Each point is reached from the start by the listed moves, each made 0, 1 or 2 times, or once backwards (-1), plus a little noise. Is the number of moves made odd or even? Then give how often each move was made.

Moves:
(1): [ 31 -31]
(2): [14 16]
Start: [-8 16]
Points:
[ 22 -15] -> odd (1, 0)
[-9 15] -> even (0, 0)
[ 53 -46] -> even (2, 0)
[-53  31] -> even (-1, -1)

Moves:
(1): [ 22  -3  -3   3   8  -5   1 -12]
(2): [ 10  14  -2 -13   0   4  -5  -4]
(3): [12  4 15 -2  5 13  5  0]
(4): [10  9 -6 25 -7  6  0  8]
(5): [-4  5 -9  6 10  9 -3 -8]
(6): [-1 -9 -7 -8 -7  9  8 -5]
Start: [ -3  11   0   8 -10   0  -7  -2]
Points:
[ 50  19 -44  22   3  35   0 -47] -> even (2, 1, 0, 1, 2, 2)
[ -3  35 -18 -27  -7  60  -3 -25] -> even (-1, 2, 1, 0, 2, 2)
[-23 -10 -50  44 -15  25   3 -16] -> odd (0, -1, -1, 1, 2, 2)
[ 11  18   5  -6 -43  36  11  12] -> odd (-1, 1, 1, 1, -1, 2)
[-10  17   3 -25 -10 -32 -23  -2] -> odd (0, 1, -1, -1, -1, -1)

Moves:
(1): [ 5  8 -1  0 -3 -5 -4 -5 -4  5 -4  0]
(2): [-16  16   0  -1   1  10  -5   1  -7  -3 -10  -4]
(3): [  3  -5  17   5  11   2   2  -2   2   1 -13  -1]
(4): [-10  11  -1  20   1  -4  -2  -1   5   5   4   6]
(5): [ 5  0 -4  1 11  7  2 -2 -4  4  6 -5]
(6): [-1 -1 -4  8 -3 18 -8  4  4 13 -8  4]
(7): [ 3 -5  0  3  6  1 15  3 -7 -4  0 16]
(8): [ 4  2 -2 -2  8 -2 -8 16  1 11 -3  1]
(9): [  1   7   2 -11  -5   0   9  -4  17   6   4   7]
(10): [-9 -6  7 -1 -4 -7 -1 -8 -8  6 -1 -5]
(11): [ 2  2  8  2 -6  0 -1  1 -4 -3  7  2]
Start: [ -3   2 -18   4  -7   6   4   0   1  13   3  -8]
Points:
[ -4  53 -40 -33 -10  -8  20 -23  15  25   9  -7] -> odd (2, 1, -1, 0, 1, -1, 0, 0, 2, 0, -1)
[ 60   4 -31 -36  23 -16  24  24   8  30  13  12] -> odd (2, -1, 0, -1, 1, -1, 1, 2, 1, -1, 0)
[ 24 -39  51 -35  11 -25  41  10  14  30  12   9] -> odd (-1, -1, 2, -1, 0, -1, 1, 2, 2, 2, 2)
[-16 -17  17  24  43   6  42  -3   4  43 -15  19] -> even (-1, 0, 2, 1, 1, 0, 2, 1, 1, 2, -1)

Moves:
(1): [ 14  -3   6  -5  10   8  -1   0   4  -1 -10  11   5 -11   4  -4   3  -9
  -9  -3]
(2): [-4 13  1 -3 -1  6 12 -1  1  0  4 -3 -2 -1 -3  7 -3 -4 -2  2]
(3): [-5 -5  4  0 -6 10 -5 -3 -6 -4  0  0 -2  3  6  8 -8 -4 -3 -5]
(4): [ 4 -7  1 17 -5  8  9 -4 -9  3 -3  2  2  3 -1  0 -2  4  7  0]
(5): [-5  4  4  1 10 -3  0  6 -2  8 -3  2  4  1  1 -1 -9  1 -1 -1]
(6): [-11  -3   1   0   1  10  -3   3   2   0   7  -7  -2  -5  -4  -9   5  -9
   0   2]
(7): [ -3  -7  -3  -3  -3   1   9   3 -13  -8   3   8  -5  -1   2  -4  -9   3
   0   7]
(8): [  2   2  12   0  -3  -6   1  13   7 -12  -1   0  -5  -2   0  -5   3  -1
  -1  -1]
(9): [  0 -12   3  -6   8   0   4  -6   3   2   1  -2  -1  -2   5   0   2  -2
  -1  11]
(10): [ 4  3  4 -7 -5 -5  3  3 -3  6  2  3 -5 -4  2 -3  4 -5  6 -3]
(11): [ -4   5  -3   9  -5  -7  -5  -3  -1  -1   2   4   7 -11  -3   9   7  -3
   4   4]
(12): [-9  1  6 -2 -4  5  3  0  5  6  0 10  1  2 -4 -5  3 -4 -7 -1]
(13): [-2 -3  4 -3 -6  1  5  7  3  1 -3 -3  4 -4 -2  4  1  2 -1  0]
(14): [ 9 -6  1  3  1 -2  2  7  6 -4 13 -2 -1  5  6 10 -1  0 -3 -5]
(15): [ 1  2  1 -1 -4  2 -5  4  5  3  2 -1  6  0  7 -3 -7  2  3  2]
(16): [-6 -2 -6 -3 -5  0 -1  0  4  1 -7  4 -9 -4 -2  6 -3  4  1  2]
(17): [-3  3 -1  1  2  3  3  3 -3 -1  1  0 -4  0  5  0  4  7 -4  2]
(18): [ 6  3  5  1 -1 -1 -4  0  0 -2  6  0 -5 -3 -6  1  1  7 -2  4]
Start: [ 4  0  9 -5 -3 -7  3  3  6 -2 -8 -9 -4  6  8  3  3 -3 -7  6]
Points:
[-43  14  52  24 -27  33  51  32 -52 -19 -27  36 -26  13   5 -12 -30   3
 -26   3] -> even (0, 1, 2, 2, 2, 0, 2, 2, -1, 0, 0, 2, 0, -1, -1, 0, 2, 0)
[ 33  13  44  -3  20  10   6  24  42 -41  11 -43 -22 -10 -18 -24  42 -14
 -24  10] -> even (1, 1, -1, 0, -1, 2, -1, 2, 0, -1, -1, -1, 0, 0, -1, -1, 0, 2)
[-14  -2  54 -16 -41  17   3  60  34 -51  59 -55 -23  10  23  24  11 -13
 -25   0] -> even (-1, 1, 2, -1, -1, 2, 0, 2, 0, 0, 0, 0, 2, 2, 1, -1, 1, 1)
[-57  45  23  -8 -52  28  42  22 -32  13   1   5 -53 -11 -16  12 -12  18
  -1  21] -> even (-1, 2, 1, 1, 1, 1, 1, 0, -1, 2, 0, 1, 1, -1, 0, 2, 2, 2)
[-22  20  33   6 -33   3  33  44  10   0  36   8 -16 -25   7  20   3 -37
   5  15] -> odd (0, 2, 0, 1, 1, 2, 1, 1, 0, 2, 2, 1, 0, 2, 1, 1, 0, 0)
[ 15  -6  20  11  25  54  58 -56 -14  14 -32  36   8  -1  10   2  20 -12
 -41  32] -> even (2, 2, 0, 2, -1, -1, 0, -1, 2, -1, 0, 2, -1, -1, -1, -1, 2, 0)
[-20 -13  25   1   4   6  14  12   8  48  23 -11 -42  13  -9 -20  38  10
 -10  14] -> even (-1, -1, -1, 1, 1, 2, -1, -1, 1, 2, -1, 2, 0, 1, -1, 1, 2, 2)
